Each wall is flat, endless, passes through zero and stands at right angles to its row. A trip goes straight from one point to another. List the walls that it crosses, first one first.
In the rows, 128 means zero.

Walls:
(1): [143 148 133]
(2): [171 137 122]
(3): [124 142 192]
(4): [142 161 147]
Trips:
[122 152 106] to [107 129 115] => 2, 4, 1
[127  97 156] to [ 58 135 105] => 3
[106  64 153] to [144 128 122] => 3, 2, 1, 4
[117 106 179] to [176 156 135] => 1, 2
[ 42  85 153] to [116  81 103] => 3

Walls:
(1): [129 169  93 156 144 134 132 115  98 116 184 137 140 150]
(2): [150 162  71 119  85 108 102 120 103 131 103 163 137  92]
(3): [142 114 135 104 139  82 120 105 166 170 135 176 167 165]
(4): [178 155 110 103 102 136 118 116 139  59 168 106  84 101]
Trips:
[113 122 182  98  82 140 180 171 123 137 142 166 140 133] to [120 147  42 159 103  87 129 137 204 102  73  82 133 100] => 2, 3, 4
[107 169 191 137 114 117 125 140 105  95 135  55 137 165] to [148 128 137 141 156  85 118 119 148 127 157 150 126 117] => 3
[152 134  64 151 110  70 100 148 175 150 161  58 123 122] to [144  69 124 188 139 142 154 130  91 113  75 194 170 133] => 4, 1
[ 84 109 162 133 162 123 175 123  96 114 138 143 109 206] to [120 131 154 183  60  89 196 119 117 181 135 151  96 161] => none
[174 108 124 176  83  81 124 106  80 167 167 116 145 133] to [120 125 109 135  62  94 100 101 117 144 118 127 150 128] => 1

Walls:
(1): [111  67 103  98 146 159 178 196  96 120 130 122 143 158 160 134  98 134
  91  79 133 163 122 123  94 182 123 132 136 117 110 157 153 129 136 152
 104  88 142 168 117 142 123 160 120 127 135 157]
(2): [138  83 138 172 167 145 103 119 139 148  51 148  74 149 100 117  84  94
 165  96  88 158  87 126  85  81 119 121 112 116 104 125 101  98 164 108
 147 135 110 149  99 141 167 191 108 160 150 165]
(3): [107 104 156  98 109  77 165 102 130 165 129 112 197 148 118 124 134 131
 122 108  87 138 172 121 185 110 182 122 159 122 130 140 145 146 214 144
 136 129 113 105 100  95  88 135 107 103  69  86]
(4): [113 142 138 126 122 125 123 106 144 157 105  91 130 186 111 155 109 126
 131 144 121 151 108 162 142 105  97 190 111 101  84 122 135 137 115 125
  92 120 139 145 103 111 111 108 128  80 121 127]
Trips:
[119 159 117 109 126 156 189 124 150  77 146 188 121 185 156 158 149 166
 171 108 133 194 157 141 102 125  71 147 144  97 122 120 105 109 133 112
 113  73  77 178 123 151 135 116 103 127 130  91] to [121 118  79 126 168 145 223  64 119 137  94 149 164 103  75 166 172 185
 107 134  83  86  97 164 155 121 163 174 127 175 148 105 109 133 147 158
 171 150  99 134 140 169 156 139 119 126 164 158] => 3, 4, 1
[114  98 194 161 123 190 146 149 122 180 158 197 161 164 113 116 156  94
 113 136 144 149 126 153 163 150 106  74 139 103  91 140 143 144  92 127
  97 151 128 178 102 129 115 112 116 134  90 133] to [105  94 168 155  98 110  90 137 122 130 134 111 163 100 182 101 152 101
 164 119 146 139 118 107 115 137 164 133 145 191 141 165 104 163 115 138
 128  78 191  77 113 112  44 122 105 167 159 189] => 4
[136 147  91 160 110 138 106 151 138 140  86  92 104 118 177 120 148 116
 149 153 149 150 184 143 150 157 201 102 157 151 121 145 139  70 140 156
 149 118 104 160 147 131 133 117 125 132 104 128] to [104 114 160 146 170 159 193 111 116 126 153  72 185 148 194 150  87 121
 120  89 127 133 130 128  85 107 111 142 131 162 147 163 167 129 153 128
  81 148 189 133 110 162 173  73 158 132 169 128] => 1, 4, 3
[118 136  58 114 129  88 101 100 146 123 183 157 195  96 110  89 143 110
 123 139  98  76 103 110 141 110 139 120  81 134 134  55 166 160 111 162
 112 149  96 168  89 175 147 171 183 171 131 140] to [120 116  75 133 104 122 191 100 163  64 154  97 132 120 143 133 121 151
 111  94 136 151 162 116  86 156  96 109 179 130 142 135 148 117 153 149
 201 121 118 114 165 159  12 172 107  49 108 167] => 3, 1
[124 131 140 100 132  98 135 137  79 167  97 108 106 172 122 122 158 149
 140 108 127 150 176 132 125  78  89  96 141 124 165 103 144 119 194 114
 167  79 100 205 174 206  98 115 224 190 144 141] to [176  94 134 118 135 113 197  74 119 154 177 147 122 119  77  69 105 138
 131 109 153  61 134 124  89 147 170 129 126  91 174 123 144 118 123 140
 152  94 147  89 150 104 111 156 138 133 125 102] => 2, 1

Walls:
(1): [152 140 175 148 129 123 129 130 171 165 180 139 136  52 119 103  91  95
 107 161  75 122 137 134  77 114 117 140 114 105 200 159 133 160 154 100
 131  97  90 121 120 129 107 148 137 141 133 131]
(2): [162 107 142 141 126 150  89 195 145 169  89 142 154 149 163 131 112 152
 142 123 141 130 143 186 108 156 130 175  51  65 120 154 171 114 172 172
 149 137 124 128 129 134 198 137 129 171 104 123]
(3): [147 152 115 162 134 167  87 154 182  96 153 169 152  79 128 147  50 133
 141 121 111 134  85 116 120 186 102 149  71 135  93 171 143  73 118 127
  98 136  96 117 126  45  80 131  97 177 109 134]
(4): [167 121  63 101 131 190  84 192 123 141 169 148 115 177 106 107  75 144
 138 146 192 122 143  80 115 137 137 109 118 128 173 169 109 122 143  99
 104 124  88  87 124 126 104 221 126  89 126  84]
(5): [115 121 129 106 111 116 140 163 146  83 105 158 127  86 133 123  88  82
 133 156 122  72 192 137  89  61 127  66 120 161 180 133  97 139 143 168
 176 128  98 155 185 123  87 155 177 115 137 104]
(6): [164 122  44 201 115 161 143 150 159 178 168 109 108 106 170 149 197 156
 132  99 123  81 124 149 123 129  87  86 104 118 124 139 152 117 121 143
 175 115 139 118  46 108 150 122 135 118 113 103]
Trips:
[ 79 119  65  93 143 106 110 112 108 125 161 161  51 163 101 128  98 160
 129 119 121 111 149 140 101 101  99 148 107 143 171 144 148 110 129  96
 118 187 151  98 171 143 131 179 116  35 165 149] to [106  72 107  90 167 153 114 123 145 105 108 122  83 126 149 118 171 123
 135 164 147 146 127  84 153  88 117 125 187 137 176 109 127 137  55 142
 139 118  95 134 112 194  97 164 163 137 173 103] => none
[141 147 125 172 130 129 118  62 156 109 122 171 147 173 105 145 106 141
 141 129 136 150 171  99  49 120  87 142  98  72 190  85 116 135  97 171
 120 160 131 158 119 120  63 140 171 133 144 111] to [116  70 204 118 118 205  97  82 120 146 136 198 136 112 143  98  79 138
 155 117 110 181 150 101 132 100 132 109 170 160 177 117 134 195  85 111
 177 134 111  99 111 155 168 141 117 128 167 126] => 3
[ 78 117 125 113 117 146 103 117 107 148 169 139 198 142  81 130 127 111
  89  54 167 100 158 119 172 127 104 151 127 108  96 173  86 232 134 137
 128 157 105  50 125 182 120 159 128 105 114 114] to [148 115 108 195 145  88 123  84 140 119 149 117 139 180 122 122  67 150
 152 105 110 126 155 124  94 143 182 147 139 144  69 171 157 116 111 146
 135  96 192 114 185 107 180 130 163 198 158 127] => 2, 3, 4
[147 122 106 160 152 107  95  92 108 111 125 125 129 175 115 113 175 170
 132 103 141 161  95  87 137 212 141  88  97 101 108 163 167  87 129 121
  81  80  99 124 142 132 108 161  77 127 168 139] to [100 108 152 141 147 131 120  94  99 135 182  97 102 132 125 155 157 152
 135 106 129  78 129 163 124 128 158 168 106 121 165 165 116 141 135 145
 132 196  79 125  90 195 141 146 145 101 173  93] => 3, 1
[117 102 125 145 105 127 141 159 100 153 155 135 141 120 162 136 104 136
 108 141 199 129 123 150 121 171 152 133  90 128 166 147 130 190 118 148
 128 141  95 148 137 151 124 143 147  94  53 100] to [110 133  61  88 153 139 143 180 141 149 121 124 125 122 156  81 158  93
 120 117 150 168 106 169 143  71 148 148 156 164 125 115 123 110 122 135
 112 148 114 204 108 139 168  99 142 148 159 106] => 1, 4

Walls:
(1): [ 75 101 161 104  89 147 127 146 143 108  69  96  91 138 121 157 106 166
 127 182 163 153 157 166 136 112 110 134 133 127  85 107  87 121 134 109
  66 154 124 161  99 108 138  56 129  90 162 147]
(2): [166 145 141 161 203 129 134 122  99 136 144  73 100 165 138 109  96 120
  90  99 141  86 133 133  93 122 151  99 140 140 120 108 133 121 123  98
 131 124 169 145 184 151 146 126 129 106 152 106]
(3): [130  81 130 175 176  99 132 132  99 159 140 121 164 136 133 162 148  99
 179 120 125 175 155 162  93 206 130 107 143 142 129 133  90 169 149  80
  97 149 179 138 148 126 109 139 134 154 110 161]
(4): [133 115 118 125  91  79  83 112 200  81 149 111 151 169 141 163 126 130
 143 180 157 139  52 107 145 141 147 139 103 155 159 134 144 121 125 127
 147  72  86  88  91 147 120 117  75 144 137 124]
Trips:
[169 133 127 124 120 191 136 182 155 141  74  92 151 137 150 127 142 117
 155 170 107  81 106 135 164 202 119 133 105 116 139 118 126 108 102 202
 111 143 113 107 111 108 117  93  68  91 120 186] to [115 148  92 115 129 161 117 139 151 129 187 144 114 116 150 109 160  85
 136  64 162 102  97  72 187  48  81 112  74 114  67 176 175  78 128 134
 169 149  88 114 174 149 196 112 103 140 105 120] => 1
[161 122 121 153 164 134 133 147  94 128 140 166 107  97 110 143  62 120
  94 109 118 164 141 173 111 152 155 136 157  88 174 185 136  99 150  83
 138 110 140  89 197 145 104 157 137  97 158 133] to [131 178 141 142 151  88 106 113  77 122 132 113 151  88 108  78  56 134
 142 131 131  31  92 121  80 168 137 119 103 102  90 150 121 182  81 122
 189  79 195 112 154 119 181 152 154 163  89 131] => none
[178 214 145 161  89 142 136 134 123  93 172 186 172 150 123 148 136 113
 135 164 154 131 168 134  84 122 140 130 146 145 101 146 179 102 159 147
 128  96 151 170 145 151 120 117 167 121  81 157] to [ 77 156 167 102 122 128 101 162  71 120 103 109 150  87  99 152 142 141
 113 134 100 120 215 166  85 133 105 128 123  41 124 128 115 127  68 124
  81 191 194 130 104 212  78 142  76  83 134 105] => 1
[112 145 119  58 146 154 132 122 190 140  77 147  88 158  94  91 164 107
 120 129 121 164 132 147 117  97 164 181 155  89  50 154 122 118  98 124
 118 136 154 108  93 102 149 136 149 131 153 145] to [129 149  89 142 123 130 168 155 141  74 107 130 146 139 148 115 153 200
 113  80 108  77  57 115  91 138 132 187 131  97 167 123  93 102 176 144
 143 164 153 149 153 146  72 157 130  89 134 107] => 1, 2
[127 108 156 118 132  96 133 155 123  91  97  94  75 134 139 177 152 110
  60 211 103 106 121 137 132 135  69 109  48 160 119 171 120 116 170  83
 184 119 115 158 105  38 178 183  57  88 146 139] to [186  93 130  94  95 114 133 143 159 142 108 126 164 174  53 126 163  90
 133 156  90  99 126 126  98 133 104  89 125 158 131 142  95 124 131 123
  95 136 194 134 163 140  84 161 132 134 143 142] => 2, 3, 1, 4

Walls:
(1): [ 93  91 184 140 108  84 121 149  57 137 128 127 124 128  62 106 169 113
  80 100 112 155 146 106  84  93 105 175 191 121  99 115 134 128 121 156
 174 128 103 147 122 181 123 136 132 143 123 196]
(2): [ 87  86 142 117  78 156 120 148 115 127 176 143 129 144 100 130 146 137
 115 164 130 137 136 130 131 157 130 104  57 139 118 143 142 170 121 140
 160 178 142 168 168 118 148 142 129 154 148 102]
(3): [121 162 151 156 176  80 168 161 113 155 140 107 170 118 145 121 110  79
 145 134 149 164 149 186 154 150 171 171 129 126 129 112 145 156 108 197
 114 126 119 175  56 175  97 121 131 159 120 183]
(4): [149 156 197 147 127 107 178 113 111 112  62  98 100  68 126 141 164 142
 121 130 140 106 115 154  99 131  99 136  98 102 162 100  72 138  85 159
  82  95 159 166  99 143 114 169 112 156 171 105]
(5): [125  96  93 112 122  72 135 157 144 158 109 104 132 148 113 159 180 152
 133 117  86 129 132 196 140 111 108 201 144 117 136  98 127 106  52 133
 158  90  90 160 158 127 125 116 134 129 126  80]
(6): [150 109 114 121 155 104 151  68 100 154 123 137 213 159 122  46  94 129
  99 136 145  99  86 167 132 152  66 142 119  87 108 167 137 112 120 135
  91 113 107 152 134 186 119 133 147 140 157 116]
Trips:
[117 137 167 141 160  99 143  83 156 168 125 106 107 162 183 121 119 153
 131  97  83 140 100 145 148 145 132 169 184 113 178 112  87 179 164 185
 108 145 119 139  90 183  97  81 130 131 119 142] to [153 104 106 124 147 212 203  70 169 189  96 207 162 191  97 102 162  69
 163  96 155  72 164 171 123 155 102  59 154 109  79 148 134 119 164  94
  99 145 101 160 125 124  96 139 113  95 107 110] => 1, 5, 4, 3
[149 113 124 172 167 164 163 159  88 198  78 115  85 215 108 107 135 190
 147  92 153  52 208 123 148  83 125 151  79  82 111 107 119  82 206 168
  90 121 103 151 128 108 113 124 103 208 116  94] to [134 145  95 144  96  82 185 153  99 140  85 147 135 191 104 155  77 110
 149 172 107  65  90 122 130 169 128 133 174 184 141 156  83 105 178 166
 114 124 105  77 138 120 108  98 106 109 120 120] => 3, 4, 5
[134 112 125  83 141 152 121  41 195 104 125 116  99  78 179 150 118 133
 197 104  82 118 139 181  90 116 138  87 144 171 144 133 118 104 119 167
 147 139 122 105 173 112 153 131  86 138 194 116] to [ 89 142  92 144 151 115  87 100 149 159 133 138  79 141 135 123 130 158
 197 135 139 169 162 175 143 142  97 115 112  99 106  87 145 110 128 129
 110 119 101 168 147 155 159 124 130  68 173 126] => 4, 6, 2, 3
[ 87 134 147 116 105 160 128 145 151 126 113 138 117 126 138 185 154 132
 133 126 149 146  89 170 110 146  99 181 148 119 131 101 201 127  75 167
 132 183 127  94 166 152 117  82 147 106 120 136] to [155 154 141 112  98 136 130  79 165 117  76 105 146 142  89 149 119 135
 123 158 104 178 125 143 133 144 114 111 127  99 140 120 107 127 118 143
 196 100 126 137 147 162 184 187 146 164  94 105] => 4, 3, 6
[ 82 125 136 160  83 125 145 151 136 145 180 156 136 114 165  65 139 170
 114 138 118 159 146 125  85 103 174 122 127 104 152 158 172  89  98 125
 146 190 146 106 111 118 104 157 165  80 142 102] to [ 64 115 118 118 122 111 100 138 156 100  76 132 169 105 101 124 171 149
 115  66 133 149 110 109 121  85 122 134 140 114 125 103 213 123 165 164
 114 141 125 176 176 103 148 128 114 110 115 112] => 5

Walls:
(1): [109 113 114  92  90 142  89 184  78  97 148 111 149 115 147 139 168 109
 123 148 104  83 109 131 168  65  92 116 166 172 131 121 130 111 146  67
 113  86  91 136 143 114 109 159 199 163 119  82]
(2): [133 123 162 127 123 107 110 130 109 118 136 125 125 104 102 181 198  94
 134 116 143 157 137 155 137 133 127 132 134 180 173 122 109 125 146 122
 164 127 109  97  97 118 106  88 118 173 170 118]
(3): [ 86 142  77 114 167  90 128 137 124 113 108 135 117 107 114 139  91 113
  98 168 142 163 171  73 129 155  65 124 119 153 111 148 119 154 107 157
 117 126 116  92 137 125 108 139 181  85 174  68]
(4): [151 144 131 109 100 118  96 139  92 162 129 105 142 100 169 101  97 134
  87 134 104 150 147 144 150 121  74  95 127 186 119 113  99 119  80 144
 126 137 166 162 144 127 147 130 123 143 151 170]
(5): [172 146 131 211 134 134 195  77 126 177 125 107 133 130  73 134  87 174
 174 121  27 132 120 168  43 100  61 135 118  97 193 100 122 131 165 103
 145  73 138 136 124 104 126 107 144 109 198 130]
(6): [149 130 147 157 118  17  57 105 112 132 139 174 119 174 148 149 104 128
  92 123 141 154 110 117 191  95  84 148  94  96 188  96 126 105  72 124
 145 152 160 134 176 154 141  97 114 123 125 199]
Trips:
[149 100  98 161 161  91 130 119 113 145 148 190 174 124 127 163 126 105
 111 151 159 164 110  87 153 101 124 157 111 109 118 122 119 183 106 122
 137 120  97 173  84 131  76 137 151 101 135 136] to [131 163  95 107  86 135 143  86 115 135 143  95 135 146 135 113 165 145
 150 109 111 151 132  64  91 112 143 123 188 169 139 155 179 111 135 141
 107 106 148 121 106  97 122 110  94 139 149 131] => 5, 1, 6, 3, 4
[147 119 141 146 126 149 116 102 158  90 118 146  99 143 122  87 119 132
 139 133 149 140 124 130 151 125 106 147  92 127 177 129 109  81 163 133
 109 113 106 192 126 145 144 128  62 126 138 141] to [113  48 125 131 120 103 117 128 108 126 151 151 117 122 188 114 149 139
 150 125  86 128 120 159 131 155 152 134 111 111 134 124 144 136 120 149
 138  79 164  86 104 128  79  87 128 156 112 136] => 2, 5, 1
[ 70 174 170 160 104 129 131 138 142 134  77  91  91  77 150 166 146 138
 116  59 113 158  85 119 154  58 118 130 138 169 125 123  90 124 162 166
 113 158 134 138 114 178 206 111 116 119 110 137] to [140 141  96 156 126 142 127 144 102  72 127 160 172  77 159 184 103 118
 125 123 169 128 124 129 101 149 108 105  74 119 188 102 132 142 168 120
 124 114 179 118  88 149 152 134 140 106 141  73] => 5, 1, 3, 4, 6
[204 103 124 137  77 119 161 144 118 142  90 111 176 117 125 138  81 169
 132  87 121  87 127 140 156 114  98 146 127 137 104 168  96 143 123 144
 144 123  96 144 101  98 114 138 119 116 111 108] to [126 145 141 110 116  77  90 176 133  90 139  79 131  88 121 126 168 105
 158 168 148 193 116 147 147 122 119 157  94 116 142  75 110 107 181 100
 144 113  94 130 190 168 126 119 190 113  91 110] => 2, 6, 3, 5, 4
[136 154  94 161  66  96 100  62 164  89 109 145 103 152  71  91  71 152
 162 106 137 166  67  98 126  98 153 159 112 166  94 187 102 132 166  89
 137 142 131 114 147 129 187 150 100 126 102 124] to [ 87 141 138 146 117 129 105 109 161 108 136 123 108  92 135 107  86 108
  69 160 121 138 108  82  93 120 176 144 138 116  81 162 111 115 146 112
 151  98 138 170 155 134 131 128  96  94 131 134] => 5, 3, 6
[ 81 233 129 145  64  81 132 101 150 120 140 110 165 107 134  94 111 197
 114 167 151 128  68 134  74 124 125 122 121 148 172 121 120 146 127 145
 124 168 147  90 118 122 154 112 148 138 150 126] to [157 147  95 131 153 134 100 152 109 103  95 169 153 120 125 199 140 124
 119 109  99  97 152 144 143 203 108 107 104 156 120 113 170 110 120 146
 132 131 132 131 140  96 106 147 108 112 119 160] => 2, 5

Walls:
(1): [ 91  82  83 103 115  93 129  92 153 101 193 115 136 118 112 127 126 119
 165 158 141 121 162  82  76 157 153 145 105  57 174 128 141 146 193 168
 104  95 110 138 188 137 123 109  78 107 115 160]
(2): [129 151 122 180 110 107  40 179  96 134 118 126 126 106  99 148  98 124
  78 142 197  81  66 120 144  25 142 116 105 126 141 169 132 126 126 153
 125 173 101 108 180  80  97 172 135 182 143 116]
(3): [145 121 159 168 109 115 112  74  97  73  64 108 119 161 179 178  91  97
 170 117 125 116 115 116 100 140  77 116 132 125  91 150 137 146  86 143
 148 147 161  97 113 125 103 139 124 149 143 114]
(4): [193 163  65 128 143 121 177 145 111  97  59 151  90 139 155 103 156 121
 148 177 181 143 163 115 157 104 141  99 180 111  57 128 136 115 110 102
 148 106 103 112 146 191 114 131 118 108 197  95]
(5): [143 125 131 104 148 109 118 143 118 132 100 101  97  96 133 174 105 150
 159 159 148 131 118 124 136  87 103 150 168  88 155 113 146 179  70 128
 171  86 206 125 123 107 120 109 101 134 107 134]
(6): [ 92 195 168  76  98 149  57 149 137 136 123 122 133 115  74 130 112 139
 154 209 100 142  80 145  97 107 116 102 131  79  84  85 173  84 209 132
 127 123 130  99 120 111 132 130 110 172 136 107]
(7): [162 150 122 195  57 129 127 149 124 126 118 167 104 154  84 140 133  64
  81 134 118  99  95 114 156 180 173 100 120  88  96 136 109 160  75  93
 154 117 139 116 180 129 114 156 158 142 126 172]
Trips:
[184 137 145 100 156 146  61 131 102 159 135 123 140 110 135 103 119 155
 135 161 111 117 100 107 142 173 133  92 120 141 117  86 182 162 113 140
 158 170 122 117 139 153  95 155 118 136 100 149] to [156 122 114 140 153 163  89 180 129 152 121 169 186 125 117 133  54 157
 140 123 131 165 147 108 124 133 159 220  99 124 118  99 143 149 119 118
 111 171 131  68 141  83 151 140 150 153 114  97] => 3, 7
[120 127 145 136 109 141 141 125  99 125 143  99  99 143 149 121 128 102
 189 170 124 151  87  98 151 133 117 145  89 163 110 169 147 108 114 148
 105 156 119 126  89 182 168  90  98 149 149 103] to [ 70 121 126 123 136 132 138  80  79  69 144 121 150 129 152 136 106 129
 127 113 177  96 204 146 127 107 132 121 132 121 153 128 139 109 148 138
  84  91  82 205 104 104 170 139 122  97  89  71] => 1, 6, 4, 3
[156 107 167 120 101 127 130 139  67 121 136  90 209  87 120 163 165  78
 108 166 133  89 100 128 136 127 123 152 119 118 196 120 121 108 150 101
 133 165 163 107 102 118 103 179 125 143 141 148] to [114 115 126 138 145 152 150  85 124 181 136 100 172 151 101 195  58 131
 126 132 135 183 110 150  91 132  65 158 180 115 132 142 129 165 175 130
 159 114 123 162 151 147 122 157 130  36 117 171] => 1, 7, 2, 6

Walls:
(1): [107 119 162 231 154 153  94 114 111 154  75 140 171 167  66 103 179 137
 144 149  83 131 149 140 165 104 164 132 133 188  88 135 165 152 107  88
 136 112 105 130 121 143 130 130 124 104 118 122]
(2): [ 96 165 137 148  73 153 103 131 116  59  73 133 178 144  96  85 154 116
 145 181  71 116 142 114 131 141 146 122 109 129 161 128 135 133 116 121
  75 133  95 104 126 152  57 115 184  50 144 105]
(3): [161  55 102 138  74 147 133 122 132  48  99 149 136 142 129 101  58 162
 139 133 167  80 138  54 145  61 110 105  89 133 132 115 127 157 115 168
 172 120 149 106 165 149  59 138  70 141 189 132]
(4): [126 101 100 101 126 124 123 119 136 110  98  91 108 100  82 143 119  79
 106 199 127 138 181 158 101 160 111  89 128 159 159 125 136 144 129 106
 152 106 135 107 115  90 117 181  58 113 152 100]
(5): [ 81 119 146 140 105 120 135 154 139 154 151  78 135  80 125 143 146 116
 138 146  78 110  86 111 154 140 110 167 158 131  95 156 121 167 154 115
 169 156 127  91 127 113 153 137 190 197 145 125]
(6): [132 132 165 150 150 165 147 158 158 125 142 104 160 173 150 106 179 159
  97 122 129 124 102 111 137 107 129 168  88 156 146 132 147 128 103 147
 137 157 155 133 167 157 207 180 129 142  86 113]
Trips:
[100 124 103 118 111 112 111  94 156 132 146 198 131 137 134 139 112 132
 159  75  74 115  89  62 103 118 140 125 102 113 111 107 136 192 153 104
 127 141 113 143 118 127 120  99 114 178 106 152] to [ 93 151 135 131 150 126 105 148 189 110 141 156 143  96 101 166 146 101
 119 144 180 128 148 168 118 193 175 120 148 138 168 154 110 161 107 167
 152 144 143 165 106 147  72 131 151 114 201 153] => 2, 4, 3, 5
[162 100 173 100 116 176 115 112 105 109 145 156 169 102 106 108 107 110
 137  87 122 134 162 135 103 120 203 135 111 114 155 166 140 121 106  98
  74  65 144 138 121 132  88 118  93 173 105 175] to [147 164 132 137 163 108 152  87 160 159 136  92  52 141  90 132 132 146
 128  85  53 126  98 162 100 140 103 150 153 102  43 150 145 124 175 108
  96  67 138 119 114 157 146  64 178 137 184 123] => 3, 2, 5
[134 160 108 151 179 182 163 160 136 162 146  81 103 182  96 112  92 113
 155 157  91 128 212 135 102 127 144  90 161 109 138 194  97 132 162 139
  92 119 142 115 136 186 166 144 136 136 142 120] to [ 83 169  72 126 135  86 128 185 143 129 113 109 155 122 139 167 120 128
 119 156 141 160  97 148  90 157  98 116  84 152 114 140 111 124 107 127
 116 155 153 193 116 157 140 165  88 126 185 176] => 2, 1
[155 117 185 130 141 168 105  91 164 139 129 151 134 158 127 147 129  85
 146 176  66 112 124 133 107 113 121  82 113 167 121 221 122 132  98 124
 112 178 168 114 107  81 174 149  63 160 112 117] to [126  90 109 114 154 158 135 129 171 116 133 150 141  91 100  75 149 188
 136 128  75  98 132  85  90 131  84 135 170  91 131 126 166 185  62 192
 152 117 133 181  69 116 125  75 128 151  95 152] => 3, 4
[114 114  77 100 107 132 152 155 168 140  82 151 147 176 140  75 159 120
 115 100 172 133 156 140 156 148 147 122 149 111  75 124  64  84 207 118
 115 170 166 112 115 118  82  70 158 140 149  87] to [135 153 150 122  94 123 134  75 155  87  88 154 143  47 163 143 138 119
 131 121 143 128 112 131  79  48 173 138 126 187 135 102 159 111 123 120
 162 159 142 144 168 110  91 123  72 122 138 117] => 4
[134  86 142  77 143 111 130 144  87 127 130  83 135 143 126 146 135 106
 114 129 172 149 116 137 159 114 142 135  85 140 131 190 135 101 136 129
  87  96 124 118 166 215 144 126  69 185 126  77] to [153 140 122 114 139 123  89 146 130 104 143 119 121 142 161  98 185  97
 119 102 121  85 153 128 151 123 123 140 116 160 135 152 113 160 142 154
 143 127 133 128  93  82 137 167 139 178 171 111] => 5
